Every row gives one point. The window is the flat piece filled in between its corners: a triangle in 3 columns, a solid with four corners in 4, and so on. A path goes straight from each point to the next, and from the last back to the first. List the points from which the path goes on through the window.

Window, 4 rows:
[[-11  11   7 -88]
 [-36 -52  44  10]
 [-15  55  18  -6]
 [ 24  42  29   6]]
Path:
(1): [-30   0  71 -42]
(2): [-12  52  40 -21]
(3): [-14  41  -1  -4]
(4): [19 -7  6 31]
(5): [-5 30 63 13]
(6): [-45 -30  66 -33]
(7): [  9 -23  -5 -21]
(8): [ -7 -18  -8 -22]
Through the window after points: 2, 8

Window:
[[ -26   40    9  -26  -23   14]
 [ -44  -15    2  -30 -106    5]
 [ -42   22   51  -20   21  -10]
 [  23   32   27   27  -85  -48]
 [  51   21   11  -42   29   -4]
 [  -6  -11  -60    0  -30    6]]
Path:
(1): [  0  -6 -12  10 -56  14]
(2): [ -8  17 -21 -26 -58  -9]
(3): [-28  20  -5 -50 -66 -20]
(4): [-49 -28  50  20 -41  32]
(5): [-26 -16  45  35 -49  25]
(6): [ -7  17 -10 -41 -28 -30]
(7): [-32  54   6 -18 -18 -42]
(8): [ 26  15   4  12 -35   7]
(9): [ 66  -4  24 -23  27  52]
(10): [  3  43   0 -47   5 -60]
(11): [-17  34   9 -57   9 -35]
(12): [-7 14 37  2 -5 24]
Through the window after points: 3, 9, 11

Window, 8 rows:
[[  -7  -32   11  -17   53  -67   58 -104]
 [   7   -7  -43   43  -41   21   27   50]
 [  -1    1   25   18    8   -3  -60   61]
 [ -21  -41   -6   19  -57  -22   18   35]
 [ -14   -5   19   36  -30  -20   24  -53]
 [  38  -15    5  -41  -21   20  -36   26]
 [ -41   -1  -58   10  -58   13   -3   28]
 [  34   41   19  -11  -23  -35  -55   73]]
Path:
(1): [ 26 -28  -7  11 -42 -29 -14 -71]
(2): [-47  -2  12   7  30 -29  62 -13]
(3): [ -5  39  24 -23 -21   9  59  -6]
(4): [ -2 -36 -15  28 -34 -27  -8 -37]
(5): [ 23 -37 -11   9 -24 -29 -94   6]
(6): [ -2  10  -1  -6 -22   0  -9  65]
(7): [-30  16  31   0 -16  28  24  28]
(8): [-15  -7 -31  40 -36 -32  -9   3]
(9): [ 36 -37  -8  30 -35 -38 -72   1]
(10): [-29  20  18 -18  -4 -10  16  23]
(11): [-17  20  -2  13 -51  22  25  53]
(12): [ 16 -48 -74  48 -18 -14   1   0]
Through the window after points: 1, 11

Window:
[[  47   46  -28   25   10   16  -22  -14  -20]
 [  18  -63  -45   57  -41    3  -33   13   -8]
 [  21   32   -9 -101  -16   49   63   21   17]
 [  57   11  -58   10  -14  -20   20  -10  106]
 [   9   60    6    3   36   34  -29  -65   61]
 [ -13  -23   23    9    2    2   42   12   14]
 [ -60   27    1   16  -22   -5  -28   -6  -10]
 [   8  -34   45   12  -61   47   44   63   44]
 [  51  -42   15  -13  -19  -58   13    0   25]]
Path:
(1): [ 18 -19 -31 -22   9  -4  18  40  13]
(2): [ 24  -5  38 -24 -69   7  23 -38  50]
(3): [ 47   9  -8  14 -22  -9  40 -51   2]
(4): [ 11  15  10 -22   0  19  14  31  42]
(5): [  5 -25  -5  19   9  -8 -36  34   8]
(6): [-18   5  -7  17 -45  12   6  -4  14]
(7): [ 17   7  38  57 -45  44  51 -21  13]
(8): [  2   5   9 -22   3  20   1  18   4]
(9): [ -5  11  -7   7  14  22 -23  13  28]
(10): [ 52  25 -19 -38 -32 -13  59 -59 -13]
(11): [ 13 -15   8  59 -39  -9  26 -74  50]
(12): [ 17  14  12 -63  16  36 -15  88 -29]
(13): [ 10  25   4  -6  55 -11 -23  36  36]
(14): [  7   5 -23  -9 -50  17  22 -51   4]
(15): [ 26 -46   1  65 -63  21 -14 -82  23]
(16): [  5  36 -15  -7  45 -17   8  62  46]
Through the window after points: 5

Window, 11 rows:
[[-10  65   4  82  47   7  16 -16 -67  49 -16]
 [-41  47   3 -20  26  -6  -7   0  55  28  45]
 [  3 -31  30 -34  25 -16  -9 -28  20 -14  14]
 [-44 -13 -58 -33  46   2 -37 -12  64  28  38]
 [-34   0   9  -5  -9 -35   5 -26  33 -50 -39]
 [-48  -3  65   7 -25   9 -21  72   5 -56  -6]
 [ 27   7   9   5 -14 -25 -21  29  37  26 -33]
 [ 10 -22 -13 -75 -13 -24   7  -2 -47   0 -25]
 [ 24 -22 -15 -12 -58  15  -5  19  94 -16   2]
 [ 38 -29 -39 -20 -36 -75  13 -14 -26  70   8]
 [ 31  35   4  37 -22 -22 -29 -11 -33 -37 -30]]
Path:
(1): [  9  17  19  23 -16 -54  26  38  21 -37   0]
(2): [  0  -8  -5 -32 -17  32 -43 -45  -5  36 -34]
(3): [ -8 -36  10 -13 -13  33 -31 -37 -16  42 -48]
(4): [  34   31  -31  -28  -12 -104   36   48  -10  -11   33]
(5): [ -2  37  -8  35  33 -42  18   1 -24   2  -9]
(6): [-29  23  22  31  -3  63 -19 -36 -27  51 -26]
(7): [-46  -5  59 -52  12   2 -65 -13  32  40 -36]
(8): [ -3 -13 -62   6  16 -17  19   2  35 -32  45]
Through the window after points: 3, 5, 7

Window (12 x 12):
[[   0   79   20   27  -21   21   57  -83   46  -30  -22  -18]
 [ -19  -10   34  -34  -20   -1  -12  -44   42   32  -39   29]
 [ -14   71   33   72    6  -15  -40  -88   64    2  -48  -26]
 [  -3   27   29   63  -23   41   27   -2   60   25  -14   -7]
 [  10   -8   40   31   83  -19   19   23  -62  -51  -29  -65]
 [  54    4    0   21   70   11   28    8   29  -80  -46  -95]
 [ -48   47   -3  -60    4   27  -12   43   34    4    0   41]
 [   4   31  -45  -49    9   45  -15   -3    4   57    2   66]
 [ -10   -5  -53  -61    4 -108  -28   30  -40   25  -10  -37]
 [ -37  -37  -73  -47  -17  -34  -50   29  -55  -23  -12    6]
 [   2  -23  -29  -74    4  -35  -56   28  -38   -8   63  -13]
 [ -19   -9  -25  -14   28  -20    6   12   32    0   21   69]]
Path:
(1): [  7   7 -19  -9  -9  -9 -13  15  -9 -11 -10  22]
(2): [ 35  33  -2   2  -6 -20 -28   1 -12 -15 -43  68]
(3): [-19   9 -19 -38  23 -12 -12  -9   6 -11  13 -31]
(4): [-36 -14 -30 -26  13 -42  -7   8  19   2  16 -14]
(5): [ 55  44  -5 -26  14 -23 -29  10 -41   2 -34  35]
(6): [ 19  18   5 -24   3 -31 -12  33 -17 -21 -12   2]
(7): [-37 -25 -35 -13  54  -1  29 -21   4   6  -9 -69]
(8): [-20 -13 -39 -24  40   1 -12 -20   9  37 -17  -2]
(9): [  0  27  -3 -33 -35 -22 -14  25   1 -14   7  51]
(10): [ 10   9  -2 -21  14 -12 -31  11  11  -2 -18  25]
(11): [-43 -32 -33 -38  24 -13  10  12   1  19   7 -14]
(12): [-70 -10 -37 -50  37  -5 -17 -21  31  43  26 -28]
Through the window after points: 4, 8, 12

Window:
[[ -4  32   2 -30 -29  28  30   8  11   9  17  24 -54 -55]
 [  1  -3  23  -5  45 -15  32  -7  65  -7 -14  39  46 -45]
 [  0 -39 -34 -20  72 -48  15 -31  38  20 -19 -56  12  14]
 [ 36 -59  35 -36 -54  29  -9 -37  -9  19 -15  28   9 -17]
 [-46  16 -14  57  36 -30 -44 -21  42   4  22   2  -7 -18]
 [-23   0 -68  10 -39  31  -7  -4 -48  16 -63  21  44  32]
 [ 59  15 -10  57  39 -10  44  33 -38   1 -21   4  51 -55]
 [ 33   1  19 -23  26 -23 -35   5 -25   3 -26  30   2 -22]
 [-13 -31  17  -1  69  16  17 -54  -6 -25 -58   3   9 -24]
 [-18  42  -8   2  11  34  20   7 -60 -16 -30 -34   3  82]
 [-22   3 -16 -35  51  67 -53 -22  26 -26 -26 -35  33   0]
 [ 25  50  43   8  34  -2  34  41  -2  64 -14  -1  21 -39]
 [-40 116 -43  15  18  39  -1 -34   4   1  -5 -12  58   5]
 [ 16  37  26 -13 -10  -4 -33 -10  41  16 -53 -16 -24  29]]
Path:
(1): [-36  11   7 -13  31 -23  -5   7 -37 -17 -28 -35  27 -19]
(2): [-25  33 -46  43  25 -45  -1  59 -44 -17 -88 -59  60 -44]
(3): [ 55   3  15  23  35  22  35 -15  -7  12  12  33  17 -22]
(4): [ 30   4   5 -21  77  -4  18  -4  22  29   2  15   8  18]
(5): [  7  34  22  53 -43   8  21  29 -31   4 -46  -6  51 -94]
(6): [-29  25  28  16  12 -24   0  14 -13 -32 -41   8  22 -40]
(7): [ 52  15  -7 -10  62  36   7 -32  45  66  27 -14  -6  14]
(8): [ 58  29 -21  -5 -13  68   9 -25  33  33 -41  43   0  40]
Through the window after points: 2, 4

Window:
[[ -29   35   20   24   15   16  -24    1  -26   26   21  -13   -3  -13]
 [ -15   11   32  -23   -1    3  -18    5   16   -1  -14  -23   38  -37]
 [  -2    7   -1   13   12   -6   16    1   -1  -19   13    4   32    8]
 [ -43   21   13   17   34   10    2   10   16  -14   20  -35  -25   16]
 [  33   17    5   -1  -27   42   46  -10    0  -27   -6  -23  -27   20]
 [  -4  -20   46   -1  -33  -14   31   60   21   10    5  -39  -28   -9]
 [  -6    1   -5   16   14   -4   23  -20   -1   -5    7  -39  -24  -14]
 [ -28    1  -14  -18  -22   19   -2  -21   -3   -2   26  -43   29    1]
 [   6   -9    7   26   -8   28   16    6   40   -4   19   -9   -6  -11]
 [ -33    7   40   34    4  -14    0  -28   28    3   15    3    1   18]
 [ -30   -4   22   15   34   32   28  -10   -6   13    0   -1   -7    6]
 [   7   47  -34  -58  -17   18   18  -15    6   19    5   -3   -7   -4]
 [ -21  -50   -9    3  -22  -15 -121  -15  -23   -4  -17   45  -20   39]
 [  13  -16   21  -10   17    7  -36  -18  -10    2   25    6  -14   22]]
Path:
(1): [-12   4  -7   3   0 -12  24   7   4  43 -15 -37  -1  16]
(2): [-10  -2   8   0   6   6  -5  -1  17   2  -1 -22  13  14]
(3): [-12  -1   7  21 -38  39   9  -3 -19  -5  43   9 -48 -33]
(4): [-13  11  36 -24   8 -11  -6 -12  20 -21  18   7  14 -32]
(5): [-17  13  -7  13  -4  24   7  -2   2  25  -7 -29  -8  25]
(6): [ 35 -19  18   9  40 -21   7   6 -14  47 -49  11  13  26]
(7): [-32   5   1  -9 -38  21 -25  -8   6 -17  31  -9 -18  -6]
(8): [ -4   3  20  -2   4  47 -28 -15   3 -70  49  10  -6 -18]
Through the window after points: 2, 4

Window:
[[  60  -24  -12   57   44    5    3   -5  -37   74   -6    9  -28   11]
 [   8    7  -28   89   47  -11   24   30   12  -25  -29  -12  -45   75]
 [  19  -37   18    3  -66   45   22   24  -51   55   16   11    8  -20]
 [ -17  -64  -15  -14   26  -41  -22   39    1   66  -74  -40  -18   18]
 [  43   -3   14    3   53    4   24    8    3   64  -23  -13 -111   64]
 [  -4  -26  -46   -5  -66  -24  -15  -17   -1   19  -15   23   26   37]
 [  11   48   18  -44   11  -35    9  -69   16   71   23  -60   16   -9]
 [  38    3  -58  -15    2    5   56   42   10   29    7    7   14    4]
 [ -54  -22  -33  -10  -57   27  -27    3   35   13   -6   16  -31  -33]
 [ -27  -16  -56  -41  -24   17  -20  -22   -6   43   -2  -54   43   14]
 [  -6   14   21  -27   47    9   72    2  -86   95   30   49   14   -4]
 [  22  -58  -28   25   38  -32  -31   43  -14   50   58  -61   12   27]
 [  27   16  -32  -14    7  -26   18    3 -101   40   35    0  -10  -52]
 [  36  -33   14   -7   -6   39  -54   10   -9   -5   47  -10   26   -8]]
Path:
(1): [ 31  35 -27 -19   2   7  14  37 -12  77  -5  -8   1  20]
(2): [ 47  28 -18  11   6  27 -55  53 -34  88   4 -42   8 -18]
(3): [  9 -38 -12   7   0  -8  38 -26 -13  18  32  13  -6  17]
(4): [  9 -41 -10   3  -3 -11  12  -5 -25  26  16 -16  -1   5]
(5): [ 24 -11 -24  14 -36  19 -28  50 -15  76  12   0  17  21]
(6): [  6   8 -25   5  13   3 -10  14 -16  49   6 -23  15  20]
(7): [ 11 -38 -28 -19  20 -16  35   1  -7  27 -15  -1 -36   6]
(8): [  6 -70 -15  42  23  -2 -15 -53 -26  26   6 -17  -8  -3]
Through the window after points: 4, 8
